Every row gives one point. Two turns around zero, p and q, are shown by what they do to some points. Write where each new point lands after one turn and then the other. Backwards means that the second turn is done in reverse. Each puzzle has new turns, and all numbers are rounded.
In the rows, 128 means zero.

Turn p:
[164, 130, 82] => [136, 172, 91]
[139, 104, 127] => [118, 120, 105]
[103, 129, 94] => [101, 158, 141]
[106, 150, 209] => [158, 62, 176]
Turn q:
[109, 133, 62] => [64, 108, 114]
[191, 123, 167] => [187, 154, 91]
[122, 146, 154] => [140, 150, 148]
[89, 110, 129] => [121, 100, 160]
Where do these land?
q, then p: [144, 98, 118] => [108, 139, 101]
p, then q: [159, 183, 194] => [192, 127, 63]
q, then p backwards: [164, 128, 93] => [156, 90, 111]
q, then p: [82, 105, 112] => [97, 84, 129]
p, then q: [91, 126, 122] => [139, 130, 164]

Turn p:
[104, 130, 138, 87] => [105, 145, 135, 89]
[144, 113, 163, 64] => [152, 158, 132, 62]
[112, 82, 102, 197] => [129, 51, 143, 169]
[147, 154, 175, 106] => [150, 181, 146, 116]
[111, 139, 91, 185] => [103, 97, 121, 186]
[151, 150, 100, 130] => [130, 138, 91, 147]
Turn q:
[112, 51, 143, 125] => [95, 105, 153, 64]
[122, 165, 80, 84] => [111, 173, 76, 153]
[119, 164, 159, 167] => [149, 114, 165, 171]
[147, 151, 118, 85] => [142, 171, 100, 127]
[140, 109, 140, 180] => [143, 75, 146, 126]
Where do these land?
q, then p: [113, 150, 177, 153] => [167, 142, 171, 142]
p, then q: [143, 176, 105, 154] => [124, 88, 118, 173]
p, then q backwards: [103, 137, 91, 141] => [100, 126, 93, 143]
q, then p: [122, 134, 144, 123] => [133, 142, 138, 133]
p, then q backwards: [72, 71, 157, 89] => [115, 44, 167, 135]
q, then p: [149, 145, 156, 107] => [149, 163, 115, 139]
p, then q: [194, 83, 66, 129] => [123, 91, 47, 81]

Turn p:
[141, 121, 71, 177] => [122, 188, 82, 117]
[72, 140, 89, 145] => [84, 176, 151, 112]
[117, 121, 96, 129] => [102, 144, 116, 116]
[146, 135, 127, 118] => [139, 116, 120, 116]
[131, 106, 122, 111] => [111, 111, 113, 133]
[186, 159, 220, 84] => [210, 42, 154, 134]
[101, 114, 171, 132] => [127, 119, 161, 168]
Turn q:
[99, 138, 117, 67] => [168, 98, 124, 80]
[137, 80, 157, 133] => [104, 89, 126, 161]
[148, 184, 146, 111] => [147, 149, 182, 109]
[126, 126, 151, 115] => [123, 108, 144, 123]
[88, 81, 179, 128] => [76, 68, 121, 120]
[159, 143, 68, 160] => [154, 189, 102, 156]
[140, 145, 78, 182] => [125, 196, 98, 147]
Where do these land?
p, then q: [126, 162, 168, 126] => [118, 108, 164, 159]
q, then p backwards: [149, 113, 165, 82] => [128, 139, 180, 91]
q, then p: [158, 107, 78, 68] => [163, 124, 49, 125]
q, then p: [146, 142, 100, 171] => [149, 162, 149, 95]
q, then p backwards: [99, 128, 149, 149] => [108, 121, 99, 107]
q, then p: [95, 159, 65, 125] => [131, 108, 111, 55]
q, then p: [123, 85, 170, 175] => [86, 173, 159, 162]

Turn p:
[120, 136, 158, 157, 158, 150] => [140, 159, 155, 154, 120, 154]
[80, 94, 83, 159, 175, 179] => [104, 142, 151, 108, 170, 216]
[100, 135, 147, 81, 115, 106] => [96, 144, 135, 107, 120, 81]
[133, 132, 132, 163, 128, 125] => [133, 122, 126, 159, 125, 143]
[133, 119, 96, 67, 59, 77] => [93, 79, 80, 86, 124, 61]
[150, 75, 109, 66, 101, 92] => [118, 66, 131, 67, 120, 85]
[200, 197, 137, 126, 129, 124] => [204, 145, 92, 158, 133, 87]
[103, 119, 153, 158, 126, 177] => [118, 159, 135, 135, 96, 177]
[132, 146, 136, 174, 161, 122] => [145, 137, 146, 177, 145, 146]
Turn q:
[149, 92, 157, 145, 116, 84] => [117, 90, 115, 95, 108, 86]
[91, 108, 158, 123, 115, 171] => [97, 133, 141, 97, 124, 178]
[113, 97, 82, 183, 201, 183] => [138, 56, 157, 190, 148, 193]
[169, 128, 112, 78, 130, 84] => [171, 141, 74, 122, 129, 91]
[167, 173, 171, 163, 100, 147] => [144, 148, 201, 101, 113, 98]
[108, 140, 120, 95, 143, 88] => [119, 144, 87, 135, 161, 109]
[100, 157, 97, 110, 91, 140] => [111, 182, 122, 155, 113, 141]
Where do these land?
p, then q backwards: [99, 145, 142, 125, 161, 96] => [110, 176, 132, 154, 131, 117]
p, then q: [97, 130, 143, 191, 115, 204] => [130, 175, 197, 154, 100, 179]
q, then p: [167, 136, 91, 122, 132, 115] => [154, 90, 109, 154, 130, 127]
p, then q: [106, 51, 111, 146, 111, 83] => [73, 90, 100, 91, 115, 179]
q, then p: [146, 181, 155, 87, 79, 95] => [132, 147, 101, 150, 163, 49]
q, then p: [170, 124, 179, 123, 140, 163] => [168, 134, 145, 85, 98, 95]
p, then q backwards: [111, 129, 75, 103, 157, 139] => [105, 139, 173, 99, 163, 129]

Turn p:
[109, 112, 74, 138, 60, 100, 88, 136] => [108, 64, 143, 149, 77, 139, 160, 85]
[127, 141, 137, 142, 164, 190, 127, 154] => [118, 134, 107, 124, 162, 172, 109, 174]
[130, 94, 70, 131, 112, 84, 146, 187] => [134, 50, 152, 77, 99, 111, 142, 131]
[143, 185, 85, 93, 157, 77, 86, 158] => [67, 140, 105, 56, 77, 124, 125, 105]
[120, 166, 177, 136, 108, 153, 162, 124] => [141, 168, 113, 161, 135, 120, 158, 174]
[101, 163, 153, 153, 135, 130, 150, 68] => [122, 175, 117, 157, 174, 111, 167, 114]
[183, 119, 166, 164, 133, 159, 109, 121] => [151, 127, 72, 163, 142, 128, 82, 138]
[161, 65, 115, 76, 143, 156, 125, 73] => [190, 148, 160, 124, 137, 163, 78, 75]
[78, 106, 176, 119, 140, 104, 159, 131] => [122, 146, 185, 141, 151, 84, 130, 157]
Turn q:
[133, 150, 153, 146, 150, 132, 211, 108] => [128, 73, 153, 105, 161, 140, 180, 93]
[69, 143, 148, 69, 127, 144, 72, 163] => [126, 226, 148, 119, 133, 162, 110, 151]
[137, 110, 116, 176, 89, 115, 116, 101] => [125, 101, 111, 185, 99, 114, 125, 118]
[134, 110, 99, 150, 82, 160, 106, 140] => [132, 121, 99, 153, 85, 155, 91, 122]
[152, 149, 182, 132, 146, 128, 183, 124] => [146, 85, 176, 111, 170, 134, 151, 115]
[143, 142, 141, 78, 134, 113, 80, 191] => [176, 180, 136, 102, 138, 125, 92, 177]
[121, 112, 105, 177, 126, 92, 154, 141] => [136, 95, 83, 154, 132, 126, 165, 142]
[139, 98, 144, 149, 134, 111, 155, 71] => [89, 81, 149, 149, 128, 98, 151, 122]
[144, 145, 79, 158, 87, 109, 168, 53] => [122, 84, 116, 147, 69, 89, 171, 67]
[113, 163, 149, 93, 211, 164, 69, 144] => [111, 200, 133, 86, 201, 120, 80, 118]
[123, 87, 93, 81, 121, 141, 93, 173] => [119, 162, 102, 99, 93, 146, 91, 182]
Where do these land?
q, then p: [91, 195, 195, 116, 173, 78, 121, 162] => [131, 191, 72, 63, 166, 93, 108, 169]
p, then q: [120, 78, 107, 135, 102, 163, 85, 84] => [77, 93, 133, 168, 143, 125, 87, 90]
p, then q: [126, 106, 101, 151, 102, 170, 111, 154] => [95, 99, 111, 133, 122, 165, 92, 141]
p, then q: [125, 104, 168, 117, 142, 120, 157, 146] => [166, 138, 134, 134, 156, 114, 118, 160]
q, then p: [157, 97, 113, 77, 117, 161, 139, 119] => [122, 136, 170, 161, 76, 143, 118, 134]
q, then p: [90, 171, 182, 121, 147, 40, 178, 123] => [181, 162, 113, 78, 173, 59, 137, 186]
p, then q backwards: [126, 109, 64, 111, 88, 132, 107, 131] => [133, 136, 123, 134, 83, 163, 185, 115]
p, then q: [183, 115, 99, 155, 132, 131, 81, 124] => [81, 136, 97, 137, 82, 103, 98, 122]
p, then q: [121, 147, 100, 108, 115, 168, 134, 86] => [121, 102, 142, 103, 131, 143, 118, 71]
q, then p: [104, 150, 159, 149, 211, 88, 182, 155] => [151, 154, 151, 39, 188, 116, 105, 154]
p, then q: [165, 134, 118, 167, 79, 158, 113, 125] => [113, 82, 77, 134, 95, 135, 110, 117]

Turn p:
[108, 135, 31, 189, 168, 100, 80, 161, 155] => [80, 158, 180, 102, 114, 89, 58, 205, 157]
[140, 101, 154, 126, 134, 154, 147, 151, 90] => [175, 105, 137, 114, 132, 141, 143, 128, 94]
[107, 106, 162, 76, 133, 139, 175, 137, 137] => [155, 102, 91, 89, 144, 155, 157, 100, 145]
[95, 153, 152, 125, 122, 140, 111, 101, 113] => [107, 136, 136, 148, 134, 175, 128, 106, 121]
[155, 160, 156, 150, 130, 160, 127, 93, 157] => [130, 174, 126, 161, 170, 117, 134, 99, 116]
[126, 102, 149, 126, 109, 114, 179, 104, 108] => [144, 87, 86, 147, 145, 141, 151, 139, 120]
[130, 108, 144, 119, 96, 147, 92, 96, 153] => [147, 167, 101, 159, 103, 144, 115, 107, 137]
[134, 125, 119, 75, 96, 147, 178, 138, 96] => [128, 104, 86, 93, 110, 137, 181, 122, 93]
[136, 154, 79, 186, 139, 62, 98, 214, 140] => [100, 119, 215, 119, 102, 66, 125, 192, 175]
[150, 136, 134, 108, 152, 118, 92, 84, 132] => [113, 131, 121, 149, 124, 115, 87, 81, 121]
Turn q:
[153, 183, 77, 101, 135, 125, 167, 125, 144] => [147, 130, 67, 115, 160, 154, 170, 107, 152]
[135, 91, 109, 80, 163, 109, 106, 189, 94] => [151, 125, 108, 66, 73, 94, 114, 98, 98]
[118, 141, 77, 175, 161, 99, 141, 86, 119] => [121, 51, 114, 152, 148, 153, 157, 117, 112]
[99, 91, 171, 132, 148, 156, 130, 83, 144] => [133, 113, 206, 121, 149, 126, 116, 148, 144]
[162, 176, 82, 174, 75, 167, 129, 106, 134] => [77, 150, 89, 161, 149, 203, 151, 145, 128]
[93, 121, 124, 96, 90, 123, 101, 131, 177] => [114, 134, 106, 108, 148, 102, 84, 171, 160]
[125, 172, 168, 157, 172, 153, 108, 104, 135] => [141, 123, 167, 166, 148, 164, 99, 84, 148]
[168, 100, 156, 107, 89, 105, 121, 152, 116] => [151, 172, 119, 133, 85, 106, 128, 162, 109]
[97, 110, 179, 118, 102, 135, 100, 138, 80] => [102, 146, 168, 139, 71, 95, 108, 130, 148]
[128, 95, 137, 140, 147, 108, 179, 165, 136] => [143, 135, 137, 119, 150, 80, 155, 116, 83]
Where do these land?
q, then p: [79, 181, 117, 159, 104, 150, 115, 153, 136] => [89, 152, 133, 130, 148, 169, 76, 149, 158]
q, then p: [141, 117, 150, 104, 117, 137, 84, 148, 86] => [112, 155, 124, 162, 86, 141, 166, 118, 133]
q, then p: [106, 134, 91, 89, 64, 147, 130, 121, 178] => [97, 146, 149, 48, 121, 118, 121, 129, 174]
q, then p: [153, 86, 112, 207, 162, 123, 85, 66, 89] => [224, 127, 135, 146, 112, 189, 140, 159, 77]
p, then q: [55, 151, 120, 107, 146, 120, 111, 103, 72] => [69, 134, 190, 84, 119, 131, 103, 129, 155]
p, then q backwards: [165, 138, 149, 137, 133, 130, 89, 128, 121] => [128, 128, 175, 146, 149, 120, 128, 146, 112]
q, then p: [150, 62, 89, 124, 162, 81, 163, 109, 166] => [173, 56, 126, 84, 107, 87, 126, 126, 91]
p, then q: [134, 137, 168, 146, 171, 107, 139, 178, 87] => [178, 146, 194, 124, 111, 104, 129, 141, 106]
p, then q: [148, 163, 131, 123, 119, 115, 169, 142, 120] => [140, 107, 140, 123, 140, 90, 166, 122, 122]
q, then p: [127, 111, 120, 117, 130, 189, 148, 162, 134] => [91, 116, 123, 106, 140, 158, 139, 77, 123]
q, then p: [132, 96, 150, 111, 83, 138, 169, 130, 170] => [108, 99, 176, 93, 148, 103, 156, 110, 150]
p, then q: [147, 160, 138, 114, 146, 100, 133, 97, 179] => [143, 65, 122, 144, 166, 127, 114, 136, 140]

Turn p:
[126, 114, 103, 115, 121, 133, 142, 130, 158, 109, 150] => [118, 148, 143, 106, 140, 111, 154, 142, 111, 139, 118]
[148, 131, 108, 164, 108, 110, 100, 146, 88, 130, 142] => [147, 118, 76, 133, 116, 130, 126, 129, 109, 150, 166]
[137, 124, 112, 67, 160, 119, 151, 134, 144, 167, 108] => [113, 125, 150, 157, 174, 142, 122, 135, 144, 155, 74]
[94, 127, 128, 140, 124, 106, 82, 163, 113, 135, 161] => [118, 162, 104, 138, 110, 126, 117, 145, 149, 158, 178]
[127, 142, 139, 144, 120, 94, 83, 166, 82, 74, 178] => [142, 164, 87, 127, 108, 121, 88, 175, 96, 129, 194]
[166, 129, 135, 95, 143, 170, 125, 125, 168, 153, 118] => [149, 111, 167, 152, 174, 103, 150, 123, 148, 120, 108]
[93, 137, 144, 162, 106, 163, 177, 109, 89, 126, 105] => [143, 107, 134, 78, 95, 186, 131, 100, 137, 101, 127]
[152, 132, 144, 94, 117, 114, 133, 112, 166, 157, 136] => [127, 119, 174, 162, 131, 105, 129, 121, 119, 150, 108]
[137, 150, 134, 166, 131, 116, 125, 149, 143, 109, 122] => [109, 101, 116, 130, 115, 120, 137, 152, 120, 108, 154]
[156, 84, 141, 115, 162, 127, 143, 118, 148, 153, 114] => [103, 122, 144, 149, 177, 121, 125, 88, 124, 122, 110]
[101, 126, 132, 145, 97, 142, 130, 108, 112, 97, 83] => [136, 111, 114, 77, 93, 124, 111, 114, 143, 106, 113]
[99, 140, 116, 128, 146, 142, 144, 75, 124, 127, 117] => [131, 147, 127, 125, 103, 148, 144, 111, 138, 100, 84]
Turn q:
[100, 100, 110, 112, 116, 150, 133, 126, 132, 120, 86] => [134, 105, 80, 127, 131, 119, 138, 103, 125, 104, 111]
[184, 116, 108, 110, 159, 136, 147, 107, 133, 117, 142] => [157, 144, 144, 119, 151, 101, 169, 152, 128, 156, 107]
[75, 149, 168, 161, 134, 120, 119, 118, 157, 84, 130] => [113, 114, 129, 180, 121, 150, 123, 138, 86, 94, 176]
[104, 102, 148, 118, 117, 119, 66, 128, 132, 133, 164] => [97, 101, 140, 105, 110, 186, 150, 117, 120, 137, 146]
[146, 147, 184, 128, 121, 144, 120, 152, 127, 168, 136] => [134, 149, 158, 102, 122, 169, 94, 151, 139, 101, 117]
[126, 99, 160, 129, 102, 117, 131, 111, 100, 117, 117] => [134, 99, 137, 97, 116, 112, 131, 123, 131, 98, 154]
[123, 152, 83, 114, 177, 103, 133, 90, 168, 158, 125] => [89, 155, 138, 153, 151, 103, 141, 118, 82, 159, 79]
[118, 125, 92, 152, 132, 96, 141, 105, 148, 115, 142] => [103, 137, 137, 162, 134, 98, 152, 106, 122, 145, 144]
[151, 142, 116, 121, 87, 126, 124, 169, 97, 126, 85] => [147, 112, 102, 105, 153, 120, 77, 117, 170, 133, 134]
[128, 99, 147, 88, 173, 160, 147, 150, 78, 116, 158] => [153, 109, 111, 105, 74, 127, 152, 192, 138, 140, 105]
[113, 175, 107, 115, 95, 159, 134, 146, 113, 132, 134] => [141, 165, 84, 121, 115, 140, 90, 120, 131, 145, 140]
[154, 122, 114, 108, 135, 125, 153, 150, 145, 154, 133] => [117, 155, 126, 120, 144, 120, 136, 144, 158, 132, 96]
[156, 115, 110, 140, 129, 91, 119, 97, 142, 138, 104] => [116, 116, 160, 125, 166, 99, 137, 98, 123, 134, 119]
[115, 147, 143, 197, 116, 145, 124, 143, 121, 114, 135] => [155, 131, 147, 173, 105, 147, 102, 112, 140, 115, 162]
Where do these land?
q, then p backwards: [120, 147, 147, 96, 130, 149, 141, 112, 111, 113, 104] => [151, 135, 116, 131, 118, 123, 123, 127, 104, 80, 126]
q, then p backwards: [137, 152, 153, 103, 148, 130, 129, 144, 153, 139, 122] => [127, 139, 119, 99, 158, 119, 150, 142, 120, 103, 130]
q, then p: [131, 130, 127, 192, 135, 161, 123, 138, 119, 85, 109] => [136, 108, 112, 139, 138, 100, 156, 95, 82, 107, 167]
q, then p: [104, 180, 118, 144, 133, 99, 128, 144, 125, 122, 117] => [126, 147, 91, 148, 102, 121, 136, 120, 154, 136, 163]
q, then p backwards: [114, 102, 36, 95, 148, 117, 130, 135, 137, 131, 108] => [141, 94, 55, 130, 131, 99, 106, 113, 148, 167, 91]
p, then q: [133, 105, 147, 113, 129, 164, 121, 139, 104, 149, 154] => [146, 156, 165, 126, 132, 142, 139, 151, 102, 142, 117]
q, then p: [106, 108, 150, 107, 111, 156, 111, 133, 140, 129, 120] => [151, 142, 125, 89, 149, 124, 138, 135, 124, 119, 107]
q, then p backwards: [130, 125, 129, 163, 142, 111, 117, 129, 126, 152, 99] => [141, 124, 162, 108, 131, 123, 138, 109, 140, 145, 104]
q, then p: [145, 146, 131, 111, 115, 153, 93, 133, 126, 129, 106] => [159, 136, 116, 144, 165, 118, 131, 121, 142, 119, 112]
p, then q backwards: [145, 115, 137, 116, 94, 110, 155, 144, 127, 124, 122] => [135, 144, 133, 118, 140, 106, 94, 110, 103, 130, 119]
p, then q backwards: [139, 101, 129, 99, 137, 31, 143, 94, 137, 137, 206] => [85, 212, 93, 143, 176, 110, 125, 76, 161, 152, 164]
p, then q backwards: [133, 125, 133, 198, 114, 155, 146, 91, 130, 127, 168] => [97, 90, 142, 144, 99, 156, 120, 68, 137, 113, 155]
